Each row of a before or after table is a point. One or more steps were done to the points. Then noise was added and the rows were shuffled. The steps act on how far a point lies along the listed directions, d1 being the first. What was done? A step turns or swaps two directions, mirrors them in a line or flattens them onto one, adds a multiple of one to another, or multiplies one. Angles are multiples of 10 degrees, from the lower direction toward the higher: turns from -170 to 170, lines from 10 to 170 but not 90. Use the fewest steps. Two steps may share a direction if one is a turn and the other turns, adds or multiplies; they go together, in the order done. Otherwise the lowest direction goes first.
In the rows, zero is written as 128.

Directions:
(1): [97 95]
(2): [ 95 159]
Before, 8 rows:
[[115  66]
 [145 119]
 [152 140]
 [180 115]
 [133 185]
 [ 62 113]
 [130 125]
 [113 139]]
After (8 x 2):
[[ 85  99]
 [121 124]
 [111 119]
 [170  86]
 [ 90 175]
 [160 184]
 [124 101]
 [149 131]]
Steps: turn d1 and d2 by 130 degrees

Directions:
(1): [180 133 145]
(2): [112 165 166]
(3): [120  87 164]
Before, 11 rows:
[[150 114 155]
 [102 119 141]
 [ 96 156  89]
 [150 131 161]
 [150 117 134]
 [164 164 110]
 [132 105 139]
 [106 120 114]
 [157 133 129]
 [123 147 120]
 [144 116 153]]
After (11 x 3):
[[180 155 129]
 [194 165 126]
 [175 151 109]
 [ 30  82 131]
 [175 172  99]
 [155 119 134]
 [100  95 162]
 [105 133 128]
 [190 183 127]
 [ 84  84 143]
 [159 195  76]]
Steps: multiply d1 by 2.5; turn d1 and d3 by -50 degrees

Directions:
(1): [131  69 140 157 162 150]
(2): [180 154 142 152 161  99]
(3): [ 98 160 157 109 175 156]
(4): [127 118 198 124  98 114]
(5): [ 79 136 126 174 134  89]
(6): [135 155 133 175 102 176]
Before, 12 rows:
[[179 145 165 102  86  92]
 [183 142 144 141 124 178]
 [ 89 118 131 123  79 134]
 [ 81 107 170 127 119 211]
 [135 124 169  72  89 125]
 [ 78 124  83 131  81 128]
 [122  79 176  93  57 151]
 [118 170 133 150  79  98]
 [165 115 128 171 129 168]
 [140  87  94 165 150 138]
 [119  82 127 128 189 132]
 [148 116 151 138 128 116]]
After:
[[103  77 212 124 114 162]
 [117 174 181 100  82 132]
 [ 76  98 108 117 143 173]
 [113 113 174 120  79 141]
 [141 134 141 113 185 102]
 [ 87 146 138  81 112 130]
 [135  26 152 120 144 104]
 [175 115 114 184 145 125]
 [142 142 156 130 131 120]
 [ 94  91 148 118 129 155]
 [135 135 142  95 155  85]
 [142 139 117 150 189 136]]
Steps: turn d1 and d2 by 50 degrees; turn d3 and d6 by -160 degrees; flatten d4 and d5 onto the line at 170 degrees

Directions:
(1): [ 92 191 128 115 133 106 128 161 173]
(2): [144 127 194 148 189 136 122 141 137]
(3): [ 83 141 126 181 123 182 145 100 137]
(4): [161 139 169 123  85 117 158  85 168]
Before (12 x 9):
[[170 134 168 110  96  96 147 102 171]
 [ 85 186  91 103 105 105 126 152 158]
 [151 162 195 137 126 131 144  98 172]
 [132 115 166 157 102 147 146 108 157]
 [ 93 125 108 135 152 123 131 144 130]
 [ 88 140  74 123  98 136 120 115 136]
 [177 102 184 150 140 119 139  91 163]
 [165 127 113  74 144  87 111 153 120]
 [199 133 216 113 129  61 148 124 177]
 [118 174 172 147 151 133 147 127 175]
 [147 175 215 121 137 110 169 110 185]
 [110 131  67 131 100 165 129 116  94]]
After:
[[172 118 118  80 147  92 112 150 113]
 [119 131 146 147  82 138 149 112 169]
 [156 119 118 104  43 121 175  62 132]
 [127 103 161 159 176 158 113 113 124]
 [131 153 112 115  72  91 145 103 190]
 [183 120 124  86  45  55 157  99 154]
 [168  67 150 146 150 155 122 103  82]
 [105 100 110 142 148 133 132 133 111]
 [120 147 158 154 185 167 119 145 123]
 [174 126 159 106  84 101 148  93 161]
 [147 142 123 121  59 129 151  70 145]
 [133 111  99 137  78 146 157  78 117]]
Steps: turn d1 and d2 by -170 degrees

Directions:
(1): [108 125 107 120 135 111 112 190  84  67 142]
(2): [134  76 118 170 162 163 101  94  89 128 157]
(3): [187 137 181 141 120 166  97 168 122 123 106]
Before (12 x 11):
[[108  57 127 164 176 147 109  85  88 120 166]
 [120 187 122  97  87  81 157 174 162 115  98]
 [167  99 157 157 154 157 100 139 105 147 114]
 [149  96 137 158 183 190 130  68 107 144 150]
 [137  77 138 146 138 154 109 102 112 135 158]
 [113 142 128 126 130 137 143 133 123 129 152]
 [133 181 138 103  90 101 160 136 182 121  94]
 [162  96 126 172 165 186 113  28 130 223 139]
 [128  72 125 186 175 170  77 107  73 119 173]
 [163 160 158 134  83 145 131 134 140 124 104]
 [146 123 127 133 131 129 121 133 115 109 127]
 [144 106 147 130 140 143 112  92 135 160 130]]
After (12 x 11):
[[162  89 154 159 160 158 103 126 102 151 119]
 [ 82 125  76 130 129  98 163  62 156 128 143]
 [167 114 174 126 114 162 104 144 136 131 127]
 [223 157 198 150 121 200 116  82 179 240  85]
 [115 147 133 127 126 132 142 143 126 129 147]
 [161 118 165 122 132 145 114 100 150 165 120]
 [196 147 194 132 147 196 129 121 145 148 110]
 [187 138 194 153 128 169  72 199 109 107 115]
 [ 65 127  51 127 132  73 162 102 129 119 150]
 [122 106 106 161 116 141 136  66 119 131 146]
 [143 121 125 132 133 127 122 135 114 105 127]
 [176 133 211 120 123 150 108 181 131 112  98]]
Steps: multiply d1 by 1.3; swap d2 and d3

Directions:
(1): [107 191 153  88 148 110 121  84 106 117 184 160 116 139]
(2): [102 142 161 141  67  79 123 119 111 139 121 113 187  86]
(3): [152 131 113  90 106  76  64 188 139 137 132 148 107 137]
Before, 14 rows:
[[118 155 140 105 140  96 106 141 126 129 156 149  91 130]
 [144 107 117 184 149 162 167 111 134 127 109  97 139 123]
 [170  83  96 132 102 101  97 181 145 148  88 125 120 112]
 [139  94 114 152 163 160 167 125 140 129 121 116 122 154]
 [111 120 136 158  91 102 140 116 133 137  94  87 163  97]
 [121  96 137 167 120 156 159 131 135 155  76  90 167 110]
 [126 127 143 149  98 110 105 146 122 149 115 130 174 113]
 [116 161 138 134 150 158 142  78 114 116 150 125 126 153]
 [113  96 151 167 142 161 171  91 132 114  98 103 146 109]
 [122 122 133 160 153 184 180  74 126 125 119 114 141 147]
 [140 134 116  90 177 128 114 145 118  98 150 154  74 190]
 [135 128  99 119 197 217 174  83 133 111 136 126  95 159]
 [ 85 185 148 128 138 123 145  59 109 124 175 132 112 133]
 [110 127 118 174 106 106 169 107 129 131  91  91 190  80]]
After (14 x 14):
[[ 85 164 166 142  83  80 140  80 110 134 127  99 180  88]
 [ 89 168 172 132 137 140 164  69 107 144 137 120 167 113]
 [ 84 171 147 160  96  81 171  72 107 130 122 103 208  69]
 [127  77 103 186  95 135 138 151 148 146  79  83 131 114]
 [137 110 118 127 125 105 104 181 143 138 116 129  95 126]
 [168  88  83 104 190 156 114 183 141 101 119 143  52 202]
 [102 120 164 156 147 154 172  70 123 110 117 113 146 110]
 [144  98 107 166 134 173 137 132 139 127  95  98 129 146]
 [131 147 135 160 170 160 171  76 120 118 146 117 130 132]
 [130 110 124 165 156 191 181  86 131 125 111 109 135 152]
 [131 180 140  82 137  87 103  99 110 129 173 167 108 126]
 [107 158 166 138  89  91 106 118 106 147 137 138 188 105]
 [163  87  67 129 218 250 176 116 154 109 112 120  68 177]
 [136 120 120 135 190 168 170 103 133 121 150 133 102 168]]
Steps: mirror d1 and d3 in the line at 80 degrees; multiply d2 by 1.6

Directions:
(1): [137 140 178  74 178 136 175 102  88 111 193 103 114 133 134 137 138 121]
(2): [135  98  98 123 135  69 119  58 141  88 138  94 170 115 118  80 113 144]
(3): [ 62 108 114 168 139  92 131 160  70 102 162 149 150 114 119 157  93  99]
(4): [190  86 141 179 172 154 131 124 144 146 151 159 139 120 168 108  86  92]
Before:
[[ 86  95  82 140 121  60 118 119 102  92 130 123 163 113  93 127 120 139]
 [175 140 179  72 164 170 157 112 134 127 158  89 105 129 137 130 157 130]
 [120 111  92 145 106 108 103 104 146 104 103 113 156 115 128 114 117 136]
 [141 149 176  50 138 170 159 124 107 116 160 115  85 125 137 136 154 139]
 [120 109 110 119 126 119 112 123 145 107  98 132 141 129 116 110 125 124]
 [101 135 134 104 125  82 141  95 111 101 157 112 150 129 128 122 144 144]
 [148 153 201  48 140 187 181 120 125 156 116  99  80 151 140 144 189 146]
 [ 93 136  93 138 102  91 123 115 116 119 110 120 132 109 107 126 122 157]
 [158 185 180  56 121 164 143 116 146 155 110 103  81 158 117 136 199 152]
 [129 172 164  81 112 152 125 153 131 134 105 128 109 146 130 159 188 154]
 [187 160 182  50 153 149 177  63 146 121 133  68 103 152 136 103 168 154]
 [ 69 158 111  74  78  89 134 122 122 106 104  92 135 143  87 126 157 169]
 [129 162 126  68 103 126 131 127 163 136  97 111  93 134 118 141 168 160]]
After:
[[ 47 143 111 129 100  74 139 135  85  87 114 103 141 130  95 150 131 136]
 [134  99  85 195 118 107 109 122 140 138 106 152 146 100 134 108  87 132]
 [ 87  66  54 248  87  84  80 177 145 130  84 185 188 113 128 112  54 101]
 [127 106  90 154 108 110 101 105 149 107 103 118 157 114 132 111 111 131]
 [ 39 124 134 142  99 126 143 186  80 133  97 143 120 129 114 179 142 121]
 [ 34 137  95 189  75  92  91 201  98 133  85 167 134 127  92 176 129 113]
 [182  68 103 161 159 106 121  96 149 124 134 138 160 114 135  91 102 123]
 [117 103 106 131 126 117 108 128 145 108  97 138 145 127 118 110 118 119]
 [ 92 129 142 107 120 142 136 159  88 107 147 142 106 112 129 152 125 122]
 [133 105 126 151 138  94 129 102 131 115 152 138 163 122 149 109 114 123]
 [ 76 125 110 191  94 117  86 207 115 130  88 183 148 125 130 173 128 118]
 [ 90 145 146  89 132 129 144 144  95 104 150  93 119 121 106 159 153 131]
 [ 58 107  57 198  77  81  85 193 139 129  76 177 140 107 113 160  98 117]]
Steps: turn d3 and d4 by 120 degrees; add -1.5 times d3 to d1

Directions:
(1): [149 189 125 172 124 126 106  89 154 150 143 102 143 135  99 127 185  92
  92  96 196 111 115 163]
(2): [144 118 116 192  96 125 179 144  91 153 154  72 120 125 190 154 126  84
 127 147 124 110 100  82]
(3): [141 127  74 114  83 129 128 153 159  92 130 150  64 102 138 145 138 162
  95 172 186  81 153 116]
(4): [156 149 166 148 106 116 140 207 140  97 116 127 126 117 153 112 188 121
 104 143  83 168 155 185]
(5): [103 126 148 163 124  93 112 150 145 110 129 146 111  99  78 166  73  56
 170 174 146 132 112 167]
Before (14 x 24):
[[146 166 121 121 128 147 113 102 147 146 118 118 139 157 132 111 192 145
   99  81 149 144 141 167]
 [117 112 110  77 152 158  85  88 151 110 109 171 136 125  84 103 114 157
  118  98 155 131 141 108]
 [181 199 147  79 138 161 115 100 168 125 116 129 181 156 134  48 246 193
   65  37 126 134 175 161]
 [136  82 128  91 121 150 152 176 117  90 132 138 100 146 183 119 131 180
  145 153  64 142 147  93]
 [ 78  92 119  30 179 148 100  76 133 116 124 155 148 135  59 102 104 202
  143 120 130 120 143 130]
 [180 130 110 131 118 156 173 155 118 127 126  96 110 149 181  90 222 202
   53 118 124 120 131 123]
 [ 97  81 134  83 157 155 112  65 134 119 104 159 150 151  73 105  64 145
  166 104 121 101 126 110]
 [ 86 116 154 108 155 127 116 120 104 124 126 148 138 137  98 131  62 134
  182 129  80 146 117 112]
 [142 176 143 127 143 139 115 142 147 120 122 132 161 147 143  80 194 114
   93  80 127 138 136 153]
 [171 161 124 138 101 152 136 112 127 141 126  86 157 135 156  91 199 154
   73  49 142 123 131 140]
 [113 110 133 122 128 100 152 164 123 112 123 145 116 142 155 149 100 108
  148 151  94 169 124 132]
 [145 187 146 145 151 124  92 104 160 130 117 120 150 137  67  95 165 117
  102  94 155 151 139 181]
 [108  97 185 158 149 121 175 158  77 144 129 110 157 128 166 136  96  88
  175 121  52 164  87 102]
 [149 114 104 121  98 145 171 174  97 128 126 111  91  94 204 128 137 147
  110 151 129 126 123  81]]
After:
[[160 178 140  60 172 172 114  49 139 157 120 123 206 172 124  45 202 197
   95  13 113 131 160 117]
 [109 113 113  88 152 151  77  82 154 106 112 173 133 120  72 109 105 140
  127 110 159 127 136 118]
 [142  98  92  92 103 158 147 158 134  89 139 138  78 143 176 130 147 194
  122 154 118 110 150  80]
 [ 98  77 131  90 141 142 112  91 146  97 100 176 129 130  65 119  51 133
  175 133 133  99 131 121]
 [110  79 162 133 125 131 185 189  80 119 122 131 124 116 189 139  87 127
  164 153  57 149 111  81]
 [155 130  87 128 100 147 158 151 108 141 132 105  92  96 193 129 148 144
   98 140 170 108 116  80]
 [130 158 143 109 160 147 119 124 128 133 121 132 176 159 152  74 172 126
  110  64 103 146 127 128]
 [138 169 168 131 166 127 101 103 140 141 113 116 171 145  75  84 150 119
  125  79 111 173 131 171]
 [169 131 104 127 138 166 159  95 109 157 135  84 130 164 167  92 204 201
   58  93 148 101 114  99]
 [129 153 130 110 151 151 112  80 130 164 116 118 155 170 130 105 170 139
  118  66 124 154 127 150]
 [ 88 111 142 103 131 122 118 152 119 102 127 164 107 122 108 139  59 146
  173 159  85 140 134 117]
 [151 142 133 129 127 153 137  77 106 162 127  84 176 148 149  89 162 155
   99  31 127 126 113 113]
 [124 111 119 115 115 105 158 177 135 101 123 149  99 134 165 148 120 124
  129 157 107 156 135 126]
 [ 73  95 108  41 168 140  89  85 147 102 125 168 131 116  43 118  89 185
  147 143 154 108 140 138]]
Steps: turn d1 and d3 by -40 degrees; turn d4 and d5 by -30 degrees

Directions:
(1): [ 80 118 160 122  51 145 149  77 134  84 139 153  89 178 104 175  85 148
 112  79 147 163  94 110 108 108 123 112 135  82 138 158 130  98 195 125
 132 130 119  92 145 136 105 105  69 147 118 175]
(2): [147 179 140 134 146  70 154 143 134 107 139  75 182  72  92 148 112  69
 104  82  82 175 143 154 130 148 108 169 110  71 101 173 130 149 143 155
 114 127  88  99 166 157 118 159 143 103 114 160]
(3): [162 156 100  93 146 142 126 129 144 126 137 169  93 142 143 118 139 172
 121  96 134 158  78  85 157 148  96 134 145 179 151 212 190 133  82 179
 163 113  64 110 125 170 117 166 125 118 123  89]
(4): [136 191 151 151 103 148 149  82 152 171 187 173 141 136  60 102 201  85
 146 152 155 142 149  68 108 107 183 162  96 132 142 132 126 136 149 130
 119 168 134 135 122 174 154 122 118  93 152 105]
Before, 11 rows:
[[106  85 138 137  73 172 121 124 123 124 112 160  86 161 147 125 121 167
  125 154 166 112 141  99 138 103 141  96 120 151 144  97 127  96 164 110
  159 124 169 141 115 107 145  86 100 168 129 121]
 [152 142 116 107 176  92 138 167 106  80 108  73 127  95 164 142  77 113
  112  93  85 165 110 163 148 171  57 147 144 134 119 175 156 155  87 173
  144  88  73 119 145 120 125 173 153 117 104 145]
 [151 133 102  91 163  95 120 159 117  94 116 104 139 108 164 145 103 160
  102  73 103 129 123 166 146 154  80 124 147 110 118 165 144 131  93 157
  131 101  98 100 153 138 119 151 150 135 105 145]
 [120 126 132 117 162  68 138 183 112  71  95  51 179  76 164 155  64 105
   78  90  80 159 141 178 134 154  78 131 145  76  76 179 146 138 113 157
  124 111 101 102 177 112 100 154 138 136 119 159]
 [ 87 109 140 146  47 191 134  76 125 153 132 177  75 195 120 120 144 166
  149 170 182  92 139  87 113 108 183 114 141 143 134  83 115 102 166  81
  120 151 182 139 103 127 144  80  92 133 148 104]
 [ 72 138 170 155  52 206 136  58 121 147 192 208  78 198 100 122 168 138
  145 136 193 134 127  84 105  47 175 105 106 107 174  97 118 101 180  83
  127 156 163  94 113 149 159  69  90 126 145 127]
 [131 142 134 152 143 117 112 124 143 155 142 134 165 112  97 121 168  90
  154 159 151  93 160 119  98 119 152 122 116 139 125  89  96 141 127 103
  112 148 163 148 113 114 172 124 137 121 139  82]
 [114  91 124 126 128 151 110 107 108 150 105 132  94 156 149 118 145 175
  130 162 153 100 136 127 122 119 155 104 138 162 138  89 116 122 138 113
  132 144 154 151 115  95 122  97 114 161 119 120]
 [155 137  94 102 165  83 136 148 155 115 142  94 119 128 153 127 106 130
  118  65  81 144  98 119 169 158  89 154 149 132 115 204 178 149 107 146
  152 107  76  94 157 140 119 177 146 114 121 132]
 [102 105 124 135  98 171 111 103 139 144 134 157  97 135 128 107 159 127
  171 157 174  88 125 110 112  93 164 114 128 157 157  81 117 132 135 122
  108 126 173 144  95 122 147  95 124 129 150 120]
 [ 81  91 169 130  73 181 150  82 111 150 132 165 107 156 119 155 137 133
  129 153 176 126 146 118  95  73 163  82 104 116 135  73 101 111 182  90
  118 148 177 138 113 103 136  68  85 143 147 149]]
After, 11 rows:
[[123 138 134 121 163  56 142 183 116  69  99  40 189  63 161 160  62  90
   74  76  70 171 146 183 136 157  73 140 140  62  69 186 146 148 117 164
  123 114  94  92 188 119  98 160 141 130 118 168]
 [100  97 122 137  94 179 110  99 137 151 132 164  88 144 133 105 163 136
  175 164 184  80 121 107 113  90 168 108 131 167 163  70 116 128 133 116
  107 124 181 150  88 117 151  88 118 132 150 111]
 [110  83 121 129 128 162 104 103 109 153 105 139  86 165 153 113 147 187
  132 168 159  91 132 120 121 116 157  98 144 169 142  83 117 119 136 104
  132 146 158 157 111  89 123  92 111 166 121 113]
 [159 143  94 106 167  73 140 151 154 111 142  89 128 117 150 132 104 124
  115  61  70 150  98 124 168 164  86 159 148 125 117 212 175 151 112 150
  146 109  70  89 164 145 121 182 148 110 119 139]
 [134 142 133 150 138 119 110 125 144 157 144 137 166 110  97 120 166  91
  152 164 151  92 163 116  96 120 152 120 117 142 130  90  96 144 126 102
  112 149 164 150 110 113 174 121 135 120 140  82]
 [153 139 100  90 163  93 126 159 117  92 115  95 146 101 159 150 101 153
  102  68  99 135 121 169 146 156  77 131 145 104 116 172 147 136  93 163
  130 102  95  97 160 139 115 156 153 132 104 150]
 [ 82  97 135 143  40 202 126  74 124 159 129 189  63 210 130 115 149 183
  154 180 194  82 135  82 110 100 189 104 148 157 138  73 116  97 163  77
  120 151 191 146  94 119 147  72  87 140 153 100]
 [101  71 135 135  71 181 118 124 121 130 108 173  73 174 157 121 124 180
  128 165 177 100 136  94 135  98 145  87 119 162 148  88 131  95 159 101
  164 126 179 147 108 101 151  83  96 172 132 113]
 [ 66 130 171 155  49 216 131  54 122 154 191 220  68 206 106 120 174 150
  150 145 199 125 125  78 106  43 177  99 110 114 176  86 116  98 179  78
  130 158 171 100 105 145 161  61  91 131 146 123]
 [156 154 116 110 180  83 144 170 104  77 110  63 141  84 156 144  74 104
  109  84  78 171 115 167 150 173  56 155 141 127 114 181 154 158  95 179
  141  86  64 117 149 127 124 175 160 111 102 146]
 [ 78  83 167 131  69 190 146  79 111 153 132 171  98 164 125 150 140 141
  132 158 184 117 144 113  97  69 165  77 105 126 137  65 100 107 180  87
  117 148 185 138 107  99 140  65  81 147 152 145]]
Steps: multiply d2 by 1.3
